Each point is reached from the start by the listed moves, each made once or not at all, plus a little noise. Say if it took an odd or an even number of moves. Then give how often each move was made.

Moves:
(1): [ 54 -21 -17   1]
(2): [-64  36  -2  54]
Start: [30 13  3  1]
Points:
[ 18  28 -16  58] => even (1, 1)
[28 14  2  3] => even (0, 0)
[ 83  -7 -15   2] => odd (1, 0)

Moves:
(1): [ 18  16 -37 -16 -17  11 -15 -19   3]
(2): [  7   6  -7   3 -24 -34 -10  14  30]
(3): [ 16 -21  19  -8  20 -36   8 -31  22]
(4): [ 31  -1 -31  48 -24  -7 -20 -15  -7]
(5): [-21  28   3  -1  21 -12  -8  -4   2]
(6): [-33 -16  -5  12   2  23 -11 -31  22]
(7): [13 20 22 22 -4  0 18  2 13]
(8): [  3  -8  19   5  -5  12 -36  11  30]
Start: [12  6  1 -5  5 20 -2  9 26]
Points:
[ 23  12 -49  32   6  -1 -47 -92  67] => odd (1, 0, 1, 1, 1, 1, 0, 0)
[ 51  -9 -58  35 -39 -22 -50 -73  95] => odd (1, 1, 1, 1, 0, 1, 0, 0)
[  7  12  23 -14  45 -29  -3 -27  49] => even (0, 0, 1, 0, 1, 0, 0, 0)
[ 50  -9   3 -24   1   7 -45 -30  80] => odd (1, 0, 1, 0, 0, 0, 0, 1)

Moves:
(1): [ 17   2   5  -3   2  11  13 -12  -1   5  -2   6  13   4  -4 -23]
(2): [-14   2  -2 -15   5  -1   7  16   1  -3  -5  -2  -5  -5  -5   1]
(3): [ -1   5   3  13  11   9   5   0  10  -2   7   6  13  -8 -11  -4]
(4): [-17  17  -4   1  -9  -9   1 -28 -13   3 -17   0 -11   3  -6 -34]
(5): [  0   8  -1   8  -1  -3 -23   1 -11  -4   2   7  -8  -9  -6  -2]
(6): [-20  -6   7  -3 -10  15   0  10  -6  -1  -5  -4  -9   2 -20  16]
(7): [ 1 -6 -7 -3 -8  0  6 -1  2  6  4 11  1  2  0 -1]
(8): [ -4 -11  -2   8   8   0  -4  11  -9  -2 -11  -5  13  -5  -6  -2]
(9): [-3  8  2  3 -7  0  1  9 -8 -5  4  8  4 16 -4  3]
(10): [-2  1 -6 -2 14 -3 -4 -3 -3  8 -2 -9 -8 26  2 -4]
(11): [-7 -6  3 -5 -7 -1  4  4 -6 -2 12 -3  1  1 -3  7]
(12): [  3   2   3   7   2  -3   7   7  -3   6   1  -8   2  -3 -10  -3]
(13): [-14  -3   7  -7  -9   8 -19  -4  11   1  -5  -2 -12   7 -10  -8]
(14): [  2  -3 -10  -4  -2  -2  -4  -1  -9  14   1  -8  13  -3   5   1]
Start: [ -8  -6  -4  -6   9  -4   3   4   1  11   0   5   7   5  15 -19]
Points:
[-46  18 -10   7   8   5   8  -1 -30  35 -12 -10   9  37 -29 -43] => odd (0, 0, 1, 1, 0, 1, 0, 0, 1, 1, 0, 1, 0, 1)
[-13 -11 -23  -1  22  -9  -6  22 -26  27  -7  -8  28  41  12 -22] => even (0, 0, 0, 0, 0, 0, 0, 1, 1, 1, 0, 0, 0, 1)
[-35  14 -18 -29   3  -4 -11 -21 -25  46 -24   3  -9  29 -20 -95] => odd (1, 1, 0, 1, 1, 0, 1, 0, 0, 1, 0, 1, 1, 1)
[-37 -11 -17 -23  -8   5 -10  30 -22  22  -3  12  -2  -7 -11  -3] => odd (0, 1, 0, 0, 1, 1, 1, 0, 0, 0, 0, 0, 0, 1)
